Each row is a point. The window is the flat piece filled in between its corners: a triangle in 3 columns, a solid with four corners in 4, and so on. A path goes straight from each point to the next, and from the last back to the first. After which points does the path pass through the window?
In the rows, zero is written as 128.

Window, 3 rows:
[[ 51 164 162]
 [162 122 109]
 [144  90 105]]
Path:
(1): [166  91  41]
(2): [160 105 143]
(3): [121 126 147]
(4): [ 41 109  95]
(5): [109 121  75]
(6): [ 85 114 190]
(7): [148  79 140]
(8): [102 127  68]
(9): [ 57 156  91]
(10): [ 76 138 189]
(11): [112 151 166]
(12): [ 56 158  96]
(13): [ 56 192 131]
(14): [ 64 119 188]
(15): [152  85 160]
(16): [145 157  64]
Through the window after points: 13, 15

Window, 6 rows:
[[ 99 155 195  62 141  84]
 [129 119  50 184 193 204]
 [155 102 145 133 118 215]
 [175 148 155  50  84 115]
 [106 204 157 122  84  92]
 [147 124  96 227 149 124]]
Path:
(1): [116 204 237 124 164 147]
(2): [159 175 153 137 130 157]
(3): [111 133 139 118 113 141]
(4): [142  97  60  93 103 148]
(5): [124 175 145 148 208 193]
(6): [162 159 155 178 140 205]
(7): [141  95  74 154 112 158]
(8): [ 75 106 127 174 117 103]
(9): [202 202 127 153 147 134]
(10): [173 122  92 177 188 192]
(11): [ 84 131  73 152 139 156]
(12): [ 95  79  45 129 134 135]
(13): [174 187 148 181 127 192]
(14): [178 226 104 147 141 165]
(15): [135  49 130 129  98 150]
(16): [105 129 129  70 115  77]
Through the window after points: 2, 8, 10, 16

Window (9 x 9):
[[130 103 128 155 101  82 199  96  89]
 [144 168 181 142 123 162 152 160  63]
 [ 65 127 111 136 202 155 153 125 165]
 [113 134  93 109 123 147 141 149  74]
 [175 162 126 144 160  93 118 128 111]
 [ 92  78 156 141  59  72 135  94 152]
 [193 159 109 118 139 140 157 129 138]
 [156 142  91 164  68 193  50  80 111]
 [118 130 164 108  55 155  64   7 132]]
Path:
(1): [158  51 145  92 110 164 100  96 117]
(2): [ 98 184  96 187  78 134 135  98 121]
(3): [117 212 111 185  95  97  93  98 158]
(4): [186 115 120  97 149 150 156 132  98]
(5): [133  39 131 157 133 114 153  96 123]
(6): [ 95 144 148 131  37  93 108  97 145]
(7): [ 90 177 105 145  83 140 177 109 117]
(8): [166 110 125 146 152 146 104 143 100]
(9): [172  71  95 137 178 140 139 127 100]
(10): [126 158 132 124  90 121 127  80 142]
(11): [ 60 181 140 143  55 100 151  81 136]
(12): [228 102 134 123 122 193  68 106  63]
(13): [120  22 117 118 119 171 150  80 137]
(14): [119 231 121 159 132 111 107 137 137]
(15): [141 203  80 172  35 142  80  96 133]
(16): [121  79 144  96 144 166 121  95  82]
Through the window after points: 3, 5, 13, 15

Window (12 x 12):
[[136 163 151 123 136 143 169 134 110 152 143  93]
 [102 102 138 118 104   7  56 100  86  88 196 130]
 [139 128 114  77  61 150 127 151  81  86 167  89]
 [156 153  89 140 113 195 228 212 143 122 157  92]
 [154 110 111  81 177  80  81 126  79 136 140 192]
 [ 66 136 147 125 145 131 115 204 133 151 122 147]
 [ 99  72 156  58 196 137 105 196 143 185 179 179]
 [170 116 108  83 168 128  10 182 180 111 172 127]
 [135  93 132 136 111 147 158 117 143 100  95 107]
 [ 93 129 133  90  55  97 168 161 160 162 120 107]
 [122 141 163 129 133 133  92 146 179 126 152 192]
 [ 95 180  94  50 185 131 134 156 167  96 183 130]]
Path:
(1): [156 131 140  71 122  74 102 162 170 102 137 116]
(2): [167 124 199  90 185  81 120 213 148 116 150 167]
(3): [104 122  96  93 137 136  90 157 144 126 163 134]
(4): [ 93 117  61 125 169 158 121 147 158 137 194 132]
(5): [136 143 203  63 103  80 112 187 127 109 100 160]
(6): [149 144 190  80  95 123 160 171 172 110 144 147]
(7): [ 55 117  63 109  89  94 135 143 122 185 127  85]
(8): [ 81 118  92 118 115 136 131 117  99 154 155 157]
(9): [156 155 170 107 145 130 129 175 146 121 142 109]
(10): [112 155 182  52 185  54 121 181 165 119 147 182]
(11): [114 114 121 120 144 136  99 143 142 138 164 147]
(12): [106 104  82  99 118 155 141 142 156 135 164 112]
(13): [167 143 175 147 127 100 151 161 100  83 112 125]
(14): [131 111 180  42 187  95 145 184 125  96  92 168]
(15): [ 91  99 110 111 109 150 110 167 155 202 205 128]
(16): [104 123 121 124 144 151 106 142 130 136 159 162]
Through the window after points: 6, 8, 12, 14, 16
